Each row is a point. The window is the flat piece filled in between its corners: a triangle in 3 columns, a solid with four corners in 4, and so on. A path goes straight from each point to the next, and from the last back to the first. List the points from which the path goes on through the window.

Window:
array([[ 13,  17,  -3],
       [-31, -71,  18],
       [ -3,  57,  14]])
Path:
(1): [-36,  75, -21]
(2): [51, 74, 37]
(3): [  4, -23,  23]
(4): [-22,  -7, -24]
(5): [-17,  51, -16]
(6): [ 33, -10,  13]
(7): [ 2,  5, 32]
(8): [-15,  22, -23]
(9): [-55, -43,   1]
(10): [ 10, -59,  34]
(11): [15, 49, 19]
(12): [  5,  39, -25]
(13): [-21,  49,   2]
(14): [27, 49, 33]
(15): [ 10, -50,  53]
(16): [-28, -37,  -6]
Through the window after points: 3, 5, 7, 9, 13, 15

Window:
array([[ 39,   1,  41,  -3],
       [-22, -22, -60, -66],
       [ 60, -23,   4,  -9],
       [  6,  22, -12,  26]])
Path:
(1): [-43, -12, -26, -16]
(2): [ 48,  22, -42, -51]
(3): [ 33,  42, -57, -24]
(4): [  7, -17,   2,  28]
(5): [ 19, -23,  50,  17]
(6): [81, 24, 39, -6]
(7): [ 35,  43, -35,  -5]
(8): [-12,  -2,   5,  35]
(9): [-34, -51, -60, -39]
(10): [ -3,   2, -44, -66]
(11): [ 53,  24, -16, -24]
(12): [ 36, -44,   5, -31]
(13): [-41, -20, -16, -19]
(14): [ 46,  22,  -2, -46]
(15): [ -5,  30, -38, -55]
(16): [ -6, -24, -31,  -2]
Through the window after points: 7, 9, 15

Window:
array([[-56, -69,  28, -12,  -8, -38,   2, -18],
       [-19, -22,  18,  15, -20,  24,   0, -59],
       [-43, -19,  17, -20,  -2,  13,  28,  37],
       [-64, -31,  -8,   0, -22,  -3, -28,  14],
       [ 94, -30, -20, -10, -44,  18, -21,   9],
       [ 74, -15, -23,  43,   1,   7,  -7,  10],
       [ 51, -31, -55, -10,   0,  14,   0, -22],
       [ 89, -38, -60,  35, -50,  32,  28,  26]])
Path:
(1): [ 43, -84, -33,  16, -10,  21,  -9,  28]
(2): [ 24,  31, -35,  -6, -46, -11,  29,   1]
(3): [ 53,  33, -22,   8, -57,  -8,  11,   6]
(4): [ 43, -48, -16,  -6, -17,  22, -13,  -7]
(5): [ 53, -55,  15,  41,   9,  35, -54,  38]
(6): [-36, -12, -39, -15, -32, -24,  26, -22]
(7): [ 38, -19, -32,   5, -43,  -6,  15,   6]
(8): [ 93, -46,  10, -26, -18,  45, -50,  14]
(9): [ -9, -71,  19,  -8,  -2,  36, -27,  44]
(10): [-10,   8, -20,   8, -32, -29,  -3, -53]
(11): [ 61,  17, -14,  52, -17, -35,  15, -20]
(12): [ 34, -68, -20,   1,   9,  59, -28,  26]
Through the window after points: 3, 5, 7, 11

Window:
array([[-20, -56,  36,   6,  -2,  49,   2,  60,   2],
       [-18, -17, -40,  30, -18,   4, -41,  41, -23],
       [ 16,  36, -29, -30, -37,   3,  -8,  57,   7],
       [ 45, -32,  13,  21, -41,  36, -37,  11,  74],
       [ 10,   7,   1, -27,  36, -76,  42, -24,  32],
       [-56,  62, -37, -28,  49, -25,  29,  -2,  28],
       [ 18,  55, -38, -32,  67, -13,   8,  -3, -10],
       [-17, -17,  50,  19, -26,  21, -78,  61,  -4],
       [-33,  53, -47, -70,  26, -26,  15, -48, -29]])
Path:
(1): [ -9, -14,  -4, -44,  33,   8, -30,  38,  45]
(2): [-35, -16, -67, -53,  10,  -3, -28,  39,  -4]
(3): [ 28,  29,  38,  43, -21,  33, -16,  12,   8]
(4): [ -1,  18,  18,   9, -31,  11, -22,   5,  -4]
(5): [ -7, -61,   4,   0,  29,  18, -71,  89,  79]
(6): [  6,   8,  -5, -44,  22,  -4, -52,   9,  18]
(7): [-27,  16,  17,  39, -21,   9,   7,  42, -24]
(8): [-15,   5,  15,  38, -33, -14,   7,   7, -48]
Through the window after points: 4, 6, 8

Window:
array([[  0,  -4,  25,  18, -44, -12,  23,  60,  44, -37, -25,  41],
       [  5, -11,  49, -15,  -1,   4,  23, -15,  51,  -4,   5, -37],
       [-47,  24, -80,  40,   0, -28,   0,  -2, -12,  64, -26,  26],
       [ 18,  31,  42,  44,  36,  38,  -3,  -4,  50, -10, -10,  -2],
       [-60,  50,  57, -39,  44,  37, 100, -19, -22,  78, -76,  51],
       [ 47,   9, -19,  27,  30, -20,  -8, -22,  -9, -21,  10,  -1],
       [ 11, -31,  49,   4,  -8, -13, -34,  79,  38,  20,   2,  39],
       [ 34,  30,  17,  37,   3, -13,  22,  50,  27, -14,   0, -43],
       [ 57,  30, -45, -36,  -1,  81, -85, -50, -68, -38, -63, -46],
       [-25,  55, -16,   8,  21, -11,  28,  28,  34,  -3,  41,   4],
       [  2, -31,  -5,  39,   0,  25,  25,  56,  13, -21,   7,   8],
       [-80,  12, -33,  49,  53, -79, -28,  33,   9,  14,   2,   9]])
Path:
(1): [ 18,  30,  46,  45, -39,  39, -27,  -9,   5,   4,  11,  -5]
(2): [ -2, -19, -14, -15,  45, -35,  38,  16,  33, -16, -13,  -8]
(3): [-17, -36, -14, -61,  69,   5, -15,  31,  63,  17,   3,  41]
(4): [ 10,  71,  33,  82, -30,  -2,  22,  17,   1, -15,  10, -20]
(5): [-18,  21,  41,  31,  11,  31,  18,   5, -20, -26,   9,  31]
(6): [ 38,  -7, -43,  22,  22, -10,   1,  55,  99,  24, -19, -45]
(7): [ 19,  17,   0,  17,  23,   6,  17,  12,  26,   3, -38,  10]
(8): [-58,   2,  79,  -4,  -8,  31,   4,   0, -24,  32,  11,   3]
(9): [-14,   7,  72,  21,  -4,  -4, -16, -16,   6, -15,  -6,  11]
(10): [ 26,  33, -80,  33,  34,  26,  46,  66,  63,  14, -30,  13]
(11): [ 13,  26, -21, -19,  48,   5,  11,  -1,  17,  11, -25,  20]
(12): [-29,  31,  24,  68, -38,  -3, -30,  -3,  -9,   3,  -2, -40]
Through the window after points: 1, 3, 5, 9

Window:
array([[ -33,   48,  -16,    3,   94,   44,   40,   15,  -10,    3,  -53,
           5,   26,    6],
       [  57,  -53,  -43,  -56,  -51,   -9,   29,  -35,   42,   14,  -25,
          26,  -47,  -23],
       [ -34,   17,  -28,  -10,    9,   -6,   -2,  -10,   10,  -35,   18,
         111,  -19,   35],
       [   4,  -27,   10,  -39,   10,   38,  -22,   25,   -1,   19,   28,
         -10,   46,  -71],
       [  -7,   15,  -34,  -52,   75,  -58,   20,   28,   45,   39,   57,
          44,  -34,   19],
       [  56,   13,   40,   40,   28,    6,   59,   -4,    2,  -13,   -8,
          14,    5,    9],
       [ -30,  -25,   28,  -10,   76,   -1,   24,   29,   45,   86,  -27,
           7,  -27,   28],
       [  54,  -14,  -87,  -10,  -13,   -9,  -35,    8,   -4,   17,   -4,
          39,  -32,  -14],
       [  10,  -27,  -28,  -34,   -4,  -55,  -47,   23,   44,  -26,  -60,
          66,    9,    5],
       [  16,    7,    0,  -50,  -23,  -22,  -13,   23, -106,  -15,  -23,
          19,  -32,  -48],
       [  44,   45,   19,    7,   52,   44,   -4,  -27,  -13,   11,  -25,
          30,   48,  -57],
       [   2,   52,   22,  -25,  -33,  -32,   32,  -29,   -4,   -1,   10,
           5,    9,   45],
       [  38,    4,   19,  -28,   37,   39,    5,  -36,  -22,   -5,   27,
         -12,   -3,   19],
       [  51,  -24,   29,  -25,  -15,   11,   25,   22,   11,    6,  -40,
          70,   31,   49]])
Path:
(1): [ 18,  -3, -20,  -1,  11, -31,  31,  -7, -18,   1,  14,  18,  14,  -5]
(2): [  9,  -8, -65,   3,  86, -48,  10, -17, -29,   8,   0,  36,  13,   0]
(3): [ 19,  10,  25, -40, -13,   3,  11,  20,  40,  16, -17,  41, -31,  21]
(4): [ 16,  61,  31,  -2,  19,  34,  41,  15,  -6, -14,  -4,   7, -15,  -3]
(5): [ 69, -85,  -2,  38,  44, -50,  29, -27,  21,  19, -15,  41,  32,  21]
(6): [-28, -55,  -7,   0,  48, -22,  67, -35, -28,  42,   2, -26,  12,  49]
(7): [ 48,  78,  -1, -32,  -3,  27, -47,  23,  33, -41,  -3,  80, -26, -45]
(8): [ 34,  22, -11, -44,  13,  44, -44,   9,  13,  15, -29,  32, -32,   3]
Through the window after points: 4, 8
